Each row is a point. The window is the flat piece filled in between its corners: a triangle in 3 columns, a solid with four corners in 4, and so on. A path goes straight from each point to the next, and from the last back to the first. List the points from which the path goes on through the window.
In the rows, 128 means zero.

Window:
123, 205, 122, 139
160, 110, 181, 154
87, 122, 113, 107
135, 113, 158, 105
Path:
(1): 79, 142, 133, 99
(2): 83, 94, 182, 117
(3): 159, 111, 131, 128
(4): 143, 111, 147, 117
(5): 116, 137, 186, 106
(6): 100, 195, 163, 112
(7): 154, 141, 107, 142
(8): 108, 117, 79, 108
Through the window after points: 4, 6

Window, 8 rows:
161, 128, 85, 116, 76, 53, 108, 72
86, 131, 99, 118, 114, 134, 156, 122
75, 81, 119, 97, 142, 117, 177, 184
80, 109, 146, 70, 122, 108, 154, 111
161, 155, 79, 89, 45, 79, 67, 96
110, 114, 158, 118, 113, 122, 169, 153
96, 123, 107, 153, 175, 145, 46, 155
133, 95, 107, 94, 126, 149, 137, 120
Path:
(1): 141, 137, 82, 91, 121, 105, 135, 143
(2): 98, 87, 129, 180, 92, 111, 89, 100
(3): 89, 62, 146, 134, 91, 139, 125, 117
(4): 109, 136, 98, 104, 156, 124, 125, 153
(5): 156, 144, 102, 95, 144, 108, 133, 133
(6): 96, 100, 98, 131, 98, 130, 114, 117
(7): 114, 102, 123, 112, 63, 107, 96, 102
(8): 128, 145, 106, 96, 118, 96, 123, 102
(9): 165, 151, 98, 101, 127, 81, 158, 123
(10): 113, 108, 101, 113, 89, 117, 111, 124
(11): 88, 91, 128, 96, 101, 109, 142, 118
(12): 99, 145, 138, 68, 144, 111, 136, 116
Through the window after points: 3, 11

Window:
143, 178, 120, 161, 136, 122, 203, 106, 144, 141, 134
101, 111, 134, 139, 123, 82, 132, 57, 131, 120, 161
138, 98, 130, 138, 178, 155, 140, 128, 123, 154, 202
115, 125, 163, 132, 146, 125, 127, 100, 95, 179, 108
72, 152, 130, 145, 113, 197, 158, 82, 179, 163, 113
139, 116, 57, 70, 115, 150, 84, 169, 175, 164, 110
148, 128, 146, 115, 122, 113, 116, 104, 201, 99, 141
131, 165, 97, 135, 142, 153, 111, 133, 78, 154, 161
74, 61, 214, 124, 103, 170, 164, 150, 129, 146, 148
100, 127, 157, 156, 92, 157, 126, 138, 155, 208, 113
207, 91, 96, 130, 112, 123, 112, 143, 82, 125, 116
Path:
(1): 123, 122, 112, 141, 166, 128, 147, 151, 127, 119, 142
(2): 165, 133, 133, 130, 107, 119, 136, 101, 122, 154, 149
(3): 163, 141, 134, 93, 69, 149, 144, 93, 149, 147, 135
(4): 87, 118, 115, 183, 163, 126, 119, 134, 122, 140, 101
(5): 99, 157, 112, 163, 154, 180, 122, 165, 183, 120, 125
(6): 135, 110, 136, 120, 103, 128, 138, 94, 124, 167, 159
(7): 154, 128, 131, 106, 118, 160, 104, 82, 117, 190, 143
(8): 81, 94, 110, 149, 140, 148, 135, 172, 157, 114, 138
Through the window after points: none

Window:
157, 75, 100, 139, 127, 127, 183, 107, 155, 150, 78, 129, 104, 95
88, 93, 104, 146, 95, 186, 145, 123, 124, 123, 105, 110, 78, 119
79, 148, 80, 106, 135, 123, 163, 113, 135, 136, 125, 190, 79, 138
150, 128, 68, 157, 130, 123, 197, 76, 89, 136, 74, 160, 177, 57
114, 130, 110, 113, 97, 99, 166, 153, 92, 129, 84, 167, 139, 105
139, 175, 169, 133, 181, 103, 197, 106, 151, 81, 237, 137, 125, 84
145, 114, 147, 167, 141, 157, 107, 75, 179, 95, 137, 167, 104, 152
134, 147, 61, 90, 106, 181, 147, 166, 103, 173, 115, 156, 150, 142
104, 119, 144, 189, 151, 116, 157, 135, 83, 164, 95, 123, 122, 119
151, 153, 134, 222, 176, 136, 169, 145, 130, 86, 88, 99, 147, 140
158, 147, 89, 167, 98, 116, 123, 134, 121, 116, 146, 88, 113, 137
80, 117, 122, 212, 92, 201, 164, 163, 175, 136, 195, 165, 141, 147
120, 48, 102, 158, 164, 136, 133, 144, 126, 117, 114, 125, 96, 115
50, 165, 104, 118, 149, 100, 124, 139, 117, 151, 71, 130, 154, 135
Path:
(1): 151, 109, 90, 144, 136, 128, 190, 98, 91, 119, 106, 133, 149, 167
(2): 116, 153, 111, 155, 133, 123, 153, 120, 138, 128, 132, 152, 124, 55
(3): 97, 129, 123, 181, 155, 146, 116, 158, 123, 140, 78, 149, 81, 98
(4): 125, 105, 106, 132, 125, 120, 179, 122, 102, 140, 133, 124, 158, 140
(5): 122, 119, 124, 111, 139, 123, 169, 98, 128, 111, 107, 127, 163, 161
(6): 104, 179, 112, 203, 163, 126, 152, 162, 131, 128, 148, 145, 87, 61
(7): 106, 172, 111, 191, 152, 136, 155, 135, 132, 119, 101, 138, 107, 91
(8): 128, 73, 105, 107, 127, 143, 139, 109, 132, 145, 135, 131, 150, 179
(9): 118, 114, 128, 144, 146, 136, 202, 85, 131, 105, 127, 151, 145, 170
(10): 134, 120, 113, 172, 121, 147, 131, 151, 138, 132, 137, 144, 105, 91
(11): 134, 111, 100, 157, 125, 146, 145, 153, 152, 170, 108, 167, 93, 81
(12): 117, 108, 119, 165, 120, 145, 180, 101, 141, 100, 132, 113, 143, 156
(13): 112, 106, 128, 155, 137, 129, 193, 102, 151, 94, 159, 113, 153, 170
(14): 135, 147, 112, 140, 158, 120, 119, 152, 111, 138, 131, 147, 82, 53
(15): 137, 133, 104, 160, 130, 147, 137, 136, 152, 131, 118, 134, 99, 89
(16): 111, 100, 108, 152, 138, 145, 154, 119, 126, 124, 129, 135, 124, 155
Through the window after points: 1, 3, 5, 11, 13

Window, 14 rows:
111, 152, 138, 137, 139, 99, 95, 111, 127, 129, 143, 117, 100, 93
161, 165, 128, 175, 134, 159, 139, 94, 79, 121, 166, 117, 146, 126
136, 172, 110, 128, 155, 111, 114, 105, 116, 100, 132, 115, 184, 138
138, 188, 181, 173, 116, 134, 76, 86, 98, 179, 82, 134, 122, 128
115, 104, 127, 156, 125, 185, 155, 90, 103, 124, 110, 113, 123, 144
95, 169, 110, 186, 73, 170, 91, 109, 138, 131, 128, 128, 139, 90
83, 128, 119, 85, 133, 180, 166, 122, 132, 155, 157, 113, 146, 97
165, 132, 108, 88, 128, 57, 176, 125, 93, 156, 118, 110, 148, 104
185, 125, 138, 105, 123, 156, 122, 139, 92, 111, 125, 136, 163, 147
72, 90, 152, 106, 121, 88, 167, 102, 156, 155, 192, 99, 159, 97
139, 128, 91, 144, 207, 149, 22, 173, 147, 191, 158, 39, 186, 176
105, 146, 149, 178, 123, 152, 135, 118, 42, 117, 130, 143, 143, 136
100, 133, 109, 117, 102, 126, 109, 68, 84, 112, 173, 107, 153, 110
170, 75, 142, 171, 175, 227, 109, 109, 88, 184, 51, 185, 146, 114
Path:
(1): 103, 128, 140, 148, 129, 169, 118, 129, 94, 139, 105, 75, 149, 70
(2): 131, 146, 112, 144, 133, 131, 123, 90, 127, 149, 151, 152, 138, 149
(3): 98, 133, 75, 116, 155, 144, 120, 114, 124, 157, 147, 151, 136, 154
(4): 151, 140, 168, 159, 135, 135, 104, 134, 110, 139, 127, 76, 162, 104
(5): 137, 100, 148, 133, 155, 154, 110, 116, 82, 137, 127, 78, 159, 82
(6): 128, 139, 125, 157, 144, 158, 112, 125, 120, 162, 115, 143, 141, 141
(7): 117, 162, 92, 140, 92, 150, 123, 111, 128, 160, 136, 137, 136, 159
(8): 162, 113, 166, 146, 214, 145, 66, 131, 75, 113, 120, 73, 157, 90
(9): 128, 131, 127, 150, 150, 150, 120, 115, 116, 134, 114, 96, 161, 112
(10): 134, 141, 115, 134, 135, 156, 96, 112, 108, 157, 149, 151, 151, 141
(11): 116, 145, 76, 167, 137, 166, 99, 94, 118, 160, 128, 143, 145, 191
(12): 116, 139, 149, 144, 133, 155, 112, 117, 110, 130, 139, 108, 145, 97
Through the window after points: 9

Window:
126, 156, 149, 173, 93, 125, 179, 182, 113, 127, 84, 90, 158, 146
147, 183, 143, 146, 96, 75, 182, 121, 162, 122, 70, 159, 110, 114
125, 123, 143, 144, 116, 144, 111, 169, 179, 82, 109, 188, 84, 156
152, 119, 112, 97, 114, 130, 124, 106, 89, 128, 179, 91, 126, 111
150, 110, 130, 97, 111, 82, 100, 122, 85, 148, 111, 28, 107, 78
142, 85, 97, 87, 145, 72, 155, 164, 93, 212, 149, 59, 133, 108
79, 129, 164, 122, 133, 112, 143, 155, 116, 83, 129, 162, 111, 110
122, 107, 131, 111, 148, 106, 117, 145, 117, 55, 108, 161, 144, 177
127, 83, 130, 114, 75, 106, 124, 113, 85, 127, 102, 162, 107, 109
102, 153, 152, 189, 121, 127, 109, 137, 185, 86, 85, 195, 167, 127
97, 144, 107, 187, 96, 78, 133, 105, 139, 111, 107, 144, 82, 134
130, 130, 66, 80, 96, 101, 107, 154, 63, 119, 123, 100, 119, 78
92, 107, 102, 85, 137, 168, 136, 119, 126, 94, 93, 95, 138, 122
138, 102, 117, 166, 142, 131, 143, 135, 124, 52, 97, 177, 106, 98
Path:
(1): 112, 150, 146, 160, 133, 126, 143, 142, 130, 141, 81, 123, 101, 133
(2): 143, 115, 112, 117, 69, 101, 153, 169, 94, 80, 123, 114, 179, 125
(3): 94, 99, 119, 130, 57, 97, 185, 142, 147, 78, 112, 106, 149, 86
(4): 140, 150, 144, 150, 178, 138, 78, 122, 127, 124, 104, 181, 86, 176
(5): 98, 152, 147, 146, 123, 135, 99, 158, 72, 135, 68, 107, 94, 135
(6): 153, 75, 82, 93, 105, 86, 161, 125, 152, 95, 176, 119, 159, 89
(7): 114, 111, 133, 114, 60, 109, 156, 142, 125, 95, 95, 103, 130, 106
(8): 125, 127, 116, 136, 142, 117, 114, 126, 108, 121, 116, 137, 119, 124
(9): 120, 130, 143, 117, 154, 144, 119, 128, 98, 125, 102, 126, 129, 125
(10): 89, 108, 106, 108, 90, 100, 162, 145, 150, 79, 120, 119, 116, 106
(11): 124, 111, 113, 79, 81, 77, 145, 153, 137, 88, 171, 106, 119, 130
(12): 124, 130, 114, 142, 139, 127, 101, 124, 99, 119, 84, 148, 116, 98
Through the window after points: 1, 7, 9
